Every row gives one point. Examples show where two turns around zero, p and q, send a point. Write where each new point lands after one turn and then the other. Backwards means that the second turn is done in reverse. Each puzzle has new turns, and all numbers are rounded.

Turn p:
[-37  17  -9] -> [-42   0  -4]
[ 46 -68 -37] -> [ 66 -25 -56]
[-14  -9 -60] -> [-16   5 -60]
[-3 15 53] -> [-2 -5 55]
[17 41 39] -> [ 3 30 51]
[-8  4 14] -> [-7 -5 14]
Turn q:
[-50  27   3] -> [-48  25 -19]
[ 18  34 -24] -> [ 23  16 -36]
[  5 -51 -37] -> [  5 -63  -3]
[-14  24  65] -> [-19  55  40]
[ 41 -34  -7] -> [ 39 -33  18]
Where do these land?
q, then p backwards: [58  8 54] -> [64 24 42]
q, then p: [-53 -33 -10] -> [-34 -52 -11]
p, then q: [ 23  11 -42] -> [ 17   9 -45]
q, then p: [-28  15  -2] -> [-30   2  -9]

Turn p:
[-15  45  67  15] -> [56 47 40  4]
[ 36 -28 -11  49] -> [ 26 -33 -46  27]
[-14  -5   2 -57] -> [-29  -4  32 -39]
[ 42   7 -34  25] -> [  3   0 -60   3]
[-48 -18 -25 -32] -> [-56  -9  33   5]
Turn q:
[-37   3  24  -8] -> [-22  12  35 -13]
[ -5   0 -36   5] -> [-20  -2 -29  10]
[ 62 -50  14  36] -> [ 63 -20  -1  59]
[  8  -3 -38 -46] -> [-19 -44 -29 -22]
[ 15 -30 -26   4] -> [  0 -25 -19  29]
[-30  31 -22 -38] -> [-40  -4 -12 -45]
[-11  48  84  47] -> [ 41  82  54 -18]
Where do these land?
p, then q: [-58   4  34 -58] -> [ 15  14  77 -40]
q, then p backwards: [ 42 -27  47 -13] -> [  4 -28  62  13]
q, then p: [ 38  21 -22  54] -> [ -9  30 -65   6]
q, then p: [-18   8  29  22] -> [26 30  9 -6]
q, then p: [  0 -42 -25   2] -> [  1 -25  -4  42]
p, then q: [ -4  36 -62  -7] -> [-58  30 -22 -20]

Turn p:
[ 34  71 -22 -21  15 -14] -> [ 37  54 -45 -23  26  -4]
[-66 -37   3 -27  11  56] -> [-27 -34  46  23  27  66]
[ 32 -27 -19  -2 -73 -51] -> [  1 -49 -65  -9 -51 -27]
[-14 -43 -30  20 -28 -48] -> [-50 -37 -35  13 -21 -27]
[-15  91  40 -29  16  76] -> [71 70 35 13 19 72]
[-19   5  15  22   6  -1] -> [-13  17  17  17 -11  -2]
[ 10   2  25 -15  16 -32] -> [-12  17   2 -39 -15  -5]
[ 22 -37 -14  51  22 -15] -> [-21 -16  16   9   8 -66]
[ 17 -26   1   1  15  29] -> [ 12 -24  28  -5  19  -9]
Turn q:
[-13 -62 -39   7  -4 -14] -> [ 42 -30 -44 -28 -19   4]
[-26 -39  -8   3 -71  -5] -> [ 33 -51   6  -2 -47 -38]
[ 12   5   4  58 -29  19] -> [ 43  -3  15  49  10 -14]
[-12  87  10  -1  71  -8] -> [-71  59 -14  17  62  -5]
[  7 -37  39  30 -21  -5] -> [ 43 -29  35  -8  16  -6]
[ 30  46  30 -31  50  31] -> [-55  37  27  11  26  49]
[ 24  25   3 -35  16 -35] -> [-25  45  10 -33  -6  -1]
[ 32  44 -13 -14  25  14] -> [-27  49   0  20  -1  25]
[-54 -69 -26 -16 -38   2] -> [ 19 -77 -34 -25 -41 -16]
Where do these land?
q, then p: [-12   1  -1  10  64  23] -> [-10   6  25  19  61   4]
p, then q: [ 21  30  23  18  89 -47] -> [-84  45  13 -29  16 -45]
p, then q: [-39 -21 -32  -6 -10 -34] -> [ -4 -38 -50   9   0 -16]
q, then p backwards: [ 28 -38  12   8 -38  33] -> [  4 -12  35  -2 -35  48]
q, then p: [ 10   4 -58 -65 -56   6] -> [ 17 -35 -57  46 -54  32]
p, then q backwards: [-11  27  18  62   1  -9] -> [ 20  55 -16  10 -37  -2]
p, then q: [  1  -4  37 -27 -49  28] -> [ 28 -20  36  22 -36  31]
